Rows are points. Each copy is the shape, with its points in the same order, stretched, turned, moved and blurred by noise. Say if it was mirrored as well.

Shape (7 x 2)
[[ 0.56 -0.11]
 [ 0.31 -0.05]
 [ 0.26  0.09]
 [-0.20 -0.32]
 [ 0.83  0.73]
 [-0.02 -0.01]
 [-0.71 -0.50]]
Copy 1 (7 x 2)
[[ 0.47  0.20]
 [ 0.34  0.01]
 [ 0.04  0.10]
 [-0.03 -0.44]
 [ 0.29  0.93]
 [-0.08 -0.03]
 [-0.37 -0.78]]
Copy 1 is: only turned
Copy 2 (7 x 2)
[[-0.10 -0.43]
 [-0.05 -0.17]
 [-0.13 -0.06]
 [ 0.39  0.27]
 [-0.90 -0.46]
 [ 0.07  0.17]
 [ 0.73  0.79]]
Copy 2 is: mirrored
Copy 3 (7 x 2)
[[ 0.39 -0.35]
 [ 0.16 -0.18]
 [ 0.21 -0.05]
 [-0.36 -0.31]
 [ 0.93  0.40]
 [-0.12 -0.05]
 [-0.81 -0.30]]
Copy 3 is: only turned

Shape (7 x 3)
[[-0.53 -0.05 -0.64]
 [ 0.18 -0.74 -0.14]
 [-0.09 -0.26 -0.17]
 [ 0.15 -0.52  0.48]
 [-0.23  0.40 -0.07]
 [ 0.99 -0.20 -0.17]
 [ 0.46  0.26 -0.39]]
Copy 1 (7 x 3)
[[-0.34 -0.15  0.50]
 [ 0.24 -0.80  0.06]
 [ 0.01 -0.34  0.11]
 [ 0.23 -0.59 -0.47]
 [-0.04  0.26 -0.01]
 [ 1.11 -0.30  0.04]
 [ 0.63  0.09  0.24]]
Copy 1 is: mirrored
Copy 2 (7 x 3)
[[-0.52 -0.34 -0.40]
 [ 0.43 -0.37 -0.16]
 [-0.04 -0.18 -0.14]
 [ 0.53 -0.06  0.29]
 [-0.40  0.31 -0.16]
 [ 0.79  0.34 -0.55]
 [ 0.20  0.39 -0.53]]
Copy 2 is: only turned
Copy 3 (7 x 3)
[[-0.38 -0.68 -0.26]
 [ 0.08 -0.93  0.49]
 [-0.11 -0.51  0.23]
 [-0.05 -0.40  0.91]
 [-0.18  0.15  0.04]
 [ 0.90 -0.27  0.43]
 [ 0.57 -0.03 -0.05]]
Copy 3 is: only turned

Shape (8 x 3)
[[ 0.53  0.02 -0.66]
 [ 0.39  0.11  0.37]
 [ 0.44  0.48  0.44]
 [ 0.36  0.06 -0.38]
 [ 0.61 -0.53 -0.49]
 [ 0.08  0.39  0.32]
 [-0.56  0.55  0.33]
 [-0.09  0.49  0.05]]
Copy 1 (8 x 3)
[[ 0.68  0.55 -0.36]
 [-0.01  0.03  0.27]
 [-0.22  0.21  0.42]
 [ 0.39  0.32 -0.28]
 [ 0.96  0.09 -0.18]
 [-0.29  0.19 -0.01]
 [-0.79  0.02 -0.40]
 [-0.34  0.25 -0.17]]
Copy 1 is: only turned
Copy 2 (8 x 3)
[[ 0.61  0.58 -0.75]
 [-0.24 -0.06 -0.46]
 [-0.57  0.23 -0.58]
 [ 0.35  0.43 -0.53]
 [ 0.88 -0.03 -0.72]
 [-0.49  0.25 -0.19]
 [-0.67  0.44  0.47]
 [-0.36  0.51 -0.07]]
Copy 2 is: mirrored
Copy 3 (8 x 3)
[[ 0.61  0.01 -0.55]
 [-0.04 -0.14  0.23]
 [ 0.08  0.13  0.49]
 [ 0.37  0.02 -0.38]
 [ 0.30 -0.53 -0.66]
 [-0.08  0.35  0.23]
 [-0.44  0.94  0.07]
 [-0.05  0.60  0.00]]
Copy 3 is: only turned

Shape (7 x 4)
[[-0.70 -0.05 -0.54 -0.06]
 [-0.52  0.37 -0.40  0.46]
 [-0.07  0.05  0.31  0.30]
 [ 0.20 -0.32  0.23  0.23]
 [-0.62 -0.09 -0.46 -0.38]
 [ 0.62 -0.09  0.25 -0.63]
 [ 0.25  0.00  0.83 -0.03]]
Copy 1 (7 x 4)
[[-0.18 -0.72  0.24 -0.46]
 [ 0.29 -0.74  0.70 -0.12]
 [ 0.24 -0.16  0.21  0.56]
 [ 0.29 -0.17 -0.27  0.64]
 [-0.42 -0.49  0.00 -0.50]
 [-0.11  0.75 -0.46  0.16]
 [-0.04  0.41 -0.04  0.79]]
Copy 1 is: mirrored
Copy 2 (7 x 4)
[[-0.47 -0.03 -0.33 -0.02]
 [-0.45  0.51 -0.18  0.23]
 [ 0.18  0.20  0.48 -0.07]
 [ 0.32  0.01  0.35 -0.40]
 [-0.49 -0.30 -0.25  0.15]
 [ 0.84 -0.49  0.23  0.09]
 [ 0.59  0.00  0.97  0.12]]
Copy 2 is: mirrored
Copy 3 (7 x 4)
[[-0.80  0.22  0.08 -0.03]
 [-0.23  0.35  0.22  0.34]
 [ 0.06 -0.09  0.59 -0.20]
 [ 0.08 -0.55  0.39 -0.28]
 [-0.81  0.16 -0.04 -0.46]
 [ 0.23 -0.43 -0.04 -1.23]
 [ 0.27 -0.23  0.79 -0.82]]
Copy 3 is: only turned

Shape (7 x 4)
[[-0.12 -0.11  0.58  0.20]
 [ 0.28  0.62 -0.99 -0.26]
 [-0.37  0.30 -0.71 -0.08]
 [ 0.00  0.03 -0.87 -0.53]
 [ 0.27  0.42 -0.35  0.05]
 [ 0.33 -0.09  0.27  0.55]
 [-0.08  0.13  0.44 -0.07]]
Copy 1 (7 x 4)
[[ 0.01  0.10  0.61 -0.14]
 [ 0.64  0.17 -1.06  0.60]
 [ 0.09 -0.24 -0.66  0.63]
 [ 0.62 -0.41 -0.76  0.26]
 [ 0.45  0.38 -0.48  0.25]
 [-0.02  0.58  0.20 -0.35]
 [ 0.40  0.07  0.48  0.14]]
Copy 1 is: mirrored
Copy 2 (7 x 4)
[[-0.36  0.00  0.45  0.19]
 [ 0.23  0.45 -0.96  0.03]
 [-0.28  0.16 -0.81  0.31]
 [ 0.10 -0.27 -0.92  0.05]
 [ 0.14  0.43 -0.36  0.02]
 [ 0.25  0.25  0.38  0.44]
 [-0.31  0.15  0.19 -0.08]]
Copy 2 is: only turned
Copy 3 (7 x 4)
[[-0.09  0.24  0.40 -0.47]
 [-0.31  0.27 -0.44  1.00]
 [-0.53  0.29 -0.60  0.31]
 [-0.60 -0.12 -0.33  0.80]
 [-0.02  0.16 -0.16  0.50]
 [ 0.39 -0.10  0.12 -0.39]
 [-0.27  0.23  0.43 -0.10]]
Copy 3 is: mirrored
Copy 4 (7 x 4)
[[ 0.10  0.51  0.41  0.43]
 [-0.10 -1.16  0.07 -0.45]
 [-0.57 -0.61 -0.01 -0.01]
 [-0.41 -0.59 -0.20 -0.67]
 [ 0.11 -0.58  0.24 -0.09]
 [ 0.58  0.11  0.13  0.44]
 [-0.04  0.25  0.58  0.11]]
Copy 4 is: mirrored

Shape (10 x 6)
[[-0.37 -0.27  0.08  0.01  0.56  0.67]
 [ 0.45 -0.73 -0.13 -0.39 -0.38 -0.10]
 [-0.05  0.18  0.61 -0.05  0.39  0.61]
 [-0.70  0.18  0.41  0.21  0.47  0.15]
 [-0.07 -0.35 -0.44 -0.62 -0.12 -0.63]
 [-0.10  0.51 -0.12 -0.06  0.63  0.21]
 [ 0.28 -0.64 -0.29 -0.24 -0.04 -0.70]
 [ 0.10 -0.50 -0.03  0.31 -0.42  0.14]
 [-0.11 -0.20  0.25  0.46  0.53  0.37]
 [-0.40  0.46 -0.21 -0.02  0.21  0.31]]
Copy 1 (10 x 6)
[[ 0.73 -0.18 -0.12  0.43 -0.29  0.69]
 [ 0.78 -0.24  0.24 -0.85  0.86 -0.41]
 [-0.04  0.21  0.22  0.47 -0.28  0.76]
 [-0.21 -0.09 -0.42  0.33 -0.55  0.75]
 [ 1.04  0.06 -0.71 -0.67  0.26 -0.70]
 [ 0.32  0.27 -0.29  0.71 -0.56  0.09]
 [ 0.58 -0.22 -0.42 -0.40  0.75 -0.58]
 [ 0.10 -0.59  0.28 -0.47  0.39 -0.06]
 [ 0.01 -0.33  0.00  0.59 -0.14  0.64]
 [ 0.39  0.02 -0.10  0.12 -0.90  0.12]]
Copy 1 is: only turned
Copy 2 (10 x 6)
[[ 0.61 -0.35  0.16 -0.47 -0.42  0.28]
 [ 0.09  0.26 -0.52  0.79 -0.28 -0.65]
 [ 0.84  0.58  0.18 -0.67  0.02  0.39]
 [ 0.00 -0.02  0.55 -0.76 -0.44  0.53]
 [-0.68 -0.11 -0.36  0.29 -0.16 -0.78]
 [ 0.38 -0.20  0.06 -0.66  0.36  0.43]
 [-0.38 -0.13 -0.18  0.83 -0.09 -0.70]
 [ 0.21  0.12 -0.30  0.63 -0.40  0.09]
 [ 0.63 -0.14  0.33 -0.16 -0.29  0.47]
 [ 0.09 -0.33 -0.20 -0.72 -0.03  0.51]]
Copy 2 is: only turned
Copy 3 (10 x 6)
[[-0.09 -0.07 -0.62 -0.03  0.58 -0.18]
 [ 0.56 -0.48  0.47 -0.34 -0.18  0.29]
 [-0.28 -0.25 -0.07  0.46  0.37 -0.27]
 [ 0.03  0.45 -0.36  0.41  0.40 -0.21]
 [ 0.49  0.40  0.42 -0.62 -0.23  0.05]
 [-0.34  0.24 -0.50  0.13 -0.09 -0.79]
 [ 0.91 -0.03  0.29 -0.37 -0.27 -0.09]
 [ 0.49 -0.37 -0.15  0.16 -0.26  0.29]
 [ 0.27 -0.25 -0.56  0.42  0.28 -0.39]
 [-0.42  0.42 -0.62  0.15 -0.12 -0.30]]
Copy 3 is: mirrored
